Each row of a before or after table is a point. The points were changed in one or more steps. Then noise was added and the rows were shuffled. The steps act on columns, c1 being the first. Write out the steps. A step turns or swaps two columns, mirrors them in a line or flattens them onto one, adds a multiple of one to another, or multiplies or shifts one. Angles are multiples of 10 degrees, from the lower column toward the higher: turns from -170 to 170, lines from 10 to 170 but not 90. Use the fewest steps. Two steps may share a column if one is a turn and the other turns, adds or multiplies; they go together, in the order done. Otherwise the lowest column goes first.
(in the rows, 128 means zero)

Before (14 x 3):
[[139  98  81]
 [156 149 125]
 [ 99  35 112]
 [175 184 170]
 [105  87  88]
 [125  92 127]
 [164 148 123]
 [128 141  82]
 [181 147 169]
 [203 164 163]
 [127 149 159]
 [226 127 150]
 [ 70  79  75]
 [126  50  86]]
After (14 x 3):
[[152 140 147]
 [207 115  66]
 [204 157  94]
 [ 94 130  97]
 [ 50  69 141]
 [142 140 106]
 [152 138 101]
 [194 179 119]
 [100  89  90]
 [ 82  75 119]
 [192 136 114]
 [128  84 130]
 [ 99  27 142]
 [ 92  40 103]]
Steps: turn c1 and c3 by -50 degrees; shift c2 by -10

Before (13 x 8):
[[126  93 137 162 129  91 125  74]
 [ 83 155 219 171 123 185 111 136]
 [ 95 158 150 137 109 241 137 141]
 [122 156 193 164 101 193  91 176]
 [154  78 128 135 120  96 174 155]
 [139 130  57  95 182  73 108 125]
 [180 176  87 115 203  68 158 118]
 [ 59 183 215 134  47 174 119 156]
 [ 81 153 173 204 116 181 150 161]
 [196 113 122 162  91 107 126  88]
 [139 175  30 159 157  68 119 146]
 [ 75 137 156 156  94 172 125 116]
 [134 188  76 130 143  83 169  96]]
After (13 x 8):
[[140 180 130 166 138 118 121 108]
 [217  67 173 168 130 121 108 132]
 [162  85 177 153 106 115 127 118]
 [171  64 173 209 129 121 154 139]
 [ 83 137 124 136 145 207 175 119]
 [ 26 155 117 164 169 197 118 137]
 [124 152  63 165 104 126 127 112]
 [131 180 104 135 132 103 170 138]
 [146  16 163 136 125  94 141 140]
 [192  54 131 161 110 118  90 150]
 [ 59 167 119  90 192 156 110 122]
 [ 92 156  80 118 213 204 157 126]
 [212  57 195 137  59 157 117 139]]
Steps: turn c1 and c3 by -90 degrees; turn c2 and c6 by 120 degrees; shift c5 by 10; multiply c8 by 0.4
